Each row is a point. Two turns around zero, p and q, are shown by what they do to some points. Where does a point land after both, in the order given? Backwards means that the second turn is done in reverse. Each puzzle has new turns, and all numbers are rounded.

Turn p:
0.004  -0.053 => -0.053  0.000
-0.017  -0.007 => -0.006  0.017
0.013  0.060 => 0.059  -0.018
Turn q:
0.004  0.052 => 0.034  -0.040
0.046  0.034 => -0.009  -0.056
-0.003  -0.060 => -0.040  0.045
-0.034  -0.002 => 0.023  0.025
-0.012  -0.023 => -0.008  0.025
Where do these land?
p, then q backwards: 0.060  0.005 => 0.042  0.043
q, then p: -0.025  -0.044 => 0.050  0.009
p, then q: 0.007  0.034 => -0.031  -0.016
p, then q: -0.042  0.005 => 0.023  -0.035

Turn p:
-0.014  -0.060 => 0.048  -0.039
0.020  0.027 => -0.016  0.030
-0.032  -0.030 => 0.013  -0.042
-0.010  0.009 => -0.012  -0.005
0.037  0.055 => -0.033  0.057
Turn q:
-0.001  0.034 => -0.029  0.017
-0.046  -0.036 => 0.006  -0.058
0.047  0.002 => 0.023  0.041
Where do these land?
q, then p backwards: -0.018  0.026 => -0.015  0.028
p, then q backwards: 0.009  0.039 => 0.005  0.040
q, then p: 0.009  -0.065 => 0.050  0.042

Turn p:
0.005  0.012  -0.002 => 0.010  0.007  0.004
0.022  -0.007  0.047 => -0.031  0.041  -0.012
0.031  -0.014  0.015 => -0.026  0.021  0.016
-0.007  -0.056  0.043 => -0.065  -0.002  -0.028
-0.059  0.030  -0.039 => 0.057  -0.046  -0.024
0.006  0.035  -0.064 => 0.055  -0.022  0.042
Turn q:
-0.016  -0.106  -0.007 => -0.028  -0.083  -0.063
0.023  0.042  0.004 => 0.001  0.044  0.018
0.013  -0.030  -0.007 => -0.023  -0.013  -0.020
-0.018  0.040  0.018 => 0.037  0.020  0.022
-0.016  0.016  -0.027 => -0.003  -0.009  0.034
0.014  0.038  0.019 => 0.016  0.041  0.009
Where do these land?
q, then p: 0.052  0.004  -0.015 => 0.041  -0.013  -0.033
q, then p: 0.028  0.007  -0.046 => 0.008  -0.007  -0.053
p, then q: -0.046  0.008  0.060 => -0.041  -0.018  0.061
q, then p: -0.036  0.023  0.031 => -0.015  0.036  0.035
p, then q: 0.002  -0.042  -0.030 => 0.020  -0.034  -0.033

Turn p:
0.061  -0.040  0.008  0.023 => -0.022  0.048  0.051  -0.023
0.015  0.029  0.016  -0.071 => -0.004  -0.010  -0.053  -0.058
0.005  0.056  -0.047  0.004 => 0.064  0.018  -0.030  0.009
-0.061  -0.035  0.051  0.018 => -0.060  -0.046  0.009  0.045
-0.020  -0.009  -0.024  0.000 => 0.019  -0.022  0.012  0.008
0.000  0.000  -0.004  0.026 => 0.004  0.012  0.011  0.021
Turn q:
-0.001  0.046  -0.036  0.022 => 0.038  0.035  0.034  0.012
0.024  0.007  0.035  -0.031 => 0.012  -0.027  -0.021  -0.039
0.050  0.040  -0.050  0.032 => 0.074  0.005  0.025  0.039
-0.037  -0.040  0.021  -0.050 => -0.053  0.008  -0.049  -0.026
-0.037  -0.046  0.019  0.011 => -0.062  -0.007  -0.001  0.009
-0.030  -0.019  0.053  -0.013 => -0.049  -0.017  -0.003  -0.039
0.031  0.012  -0.040  0.029 => 0.040  0.002  0.015  0.041
Where do these land?
q, then p: 0.042  0.018  -0.025  0.011 => -0.007  0.047  0.022  -0.011
q, then p backwards: 0.028  -0.012  0.035  0.033 => -0.040  -0.036  -0.011  -0.014
q, then p: -0.102  -0.026  -0.045  -0.028 => 0.053  -0.025  -0.078  0.065
p, then q: 0.011  0.028  0.030  0.007 => 0.012  0.037  0.016  0.008
q, then p: 0.022  -0.008  0.005  -0.023 => 0.020  -0.002  0.021  -0.016

Turn p:
0.014  0.001  0.004  0.065  -0.018  0.025 => 0.041  -0.036  0.022  0.022  0.032  -0.022
0.040  -0.052  -0.034  -0.032  -0.035  0.018 => 0.012  -0.029  -0.064  -0.004  -0.044  -0.032
-0.029  0.043  -0.035  -0.034  -0.003  -0.022 => -0.010  0.014  0.001  -0.062  -0.003  0.037
-0.019  -0.016  0.035  0.047  0.033  -0.026 => -0.021  -0.004  0.026  0.055  0.034  0.022
-0.004  0.040  -0.001  -0.060  0.070  -0.032 => -0.079  0.040  0.030  -0.038  -0.025  0.016
0.001  -0.033  -0.021  -0.019  -0.043  0.058 => 0.058  -0.010  -0.031  -0.001  -0.048  -0.017
-0.003  0.018  0.054  0.034  -0.002  -0.020 => -0.001  0.025  0.019  0.028  0.055  -0.005
Turn q:
-0.009  -0.055  -0.047  -0.005  0.010  -0.045 => 0.018  0.019  -0.031  0.030  0.018  0.068
-0.033  0.018  0.000  0.066  -0.008  -0.003 => -0.006  -0.039  0.057  -0.008  -0.010  0.030
0.007  0.009  0.003  0.088  -0.039  0.029 => 0.003  -0.021  0.062  -0.068  -0.025  0.028
-0.017  0.009  0.005  -0.084  -0.026  0.069 => 0.016  0.005  -0.054  0.013  -0.070  -0.069
0.002  -0.005  0.024  -0.021  -0.025  -0.010 => 0.034  -0.001  -0.006  0.000  0.009  -0.022
0.011  -0.019  0.013  -0.023  0.046  -0.013 => -0.023  -0.001  -0.038  0.012  0.037  -0.004
0.039  0.043  0.003  -0.020  0.042  -0.027 => -0.041  0.036  0.011  0.020  0.042  -0.031
Where do these land?
q, then p: -0.008  -0.035  -0.025  -0.031  0.013  -0.033 => 0.013  -0.047  0.038  -0.014  -0.005  -0.011
p, then q: 0.027  -0.007  0.039  0.057  -0.033  -0.007 => -0.047  0.002  0.005  -0.005  0.054  0.039
p, then q: -0.002  -0.009  0.021  0.007  0.060  0.003 => 0.015  -0.055  0.029  -0.010  0.001  -0.003
q, then p: 0.041  0.002  -0.039  -0.006  -0.012  0.014 => 0.016  0.026  0.013  -0.049  0.009  -0.002
p, then q: -0.012  -0.019  -0.045  -0.039  0.046  -0.037 => 0.034  -0.033  -0.018  0.015  -0.069  0.003
q, then p: -0.028  -0.029  0.018  0.014  0.027  0.038 => 0.015  -0.019  -0.036  0.013  -0.040  0.026
p, then q: 0.010  0.067  -0.048  0.029  -0.093  -0.018 => -0.043  0.065  -0.092  0.025  0.034  -0.018
p, then q: -0.017  0.039  0.014  -0.047  -0.036  0.058 => 0.014  0.064  0.026  0.002  0.012  -0.061
p, then q: -0.012  -0.009  0.064  0.016  0.026  -0.020 => -0.040  -0.041  0.048  -0.004  0.005  0.003
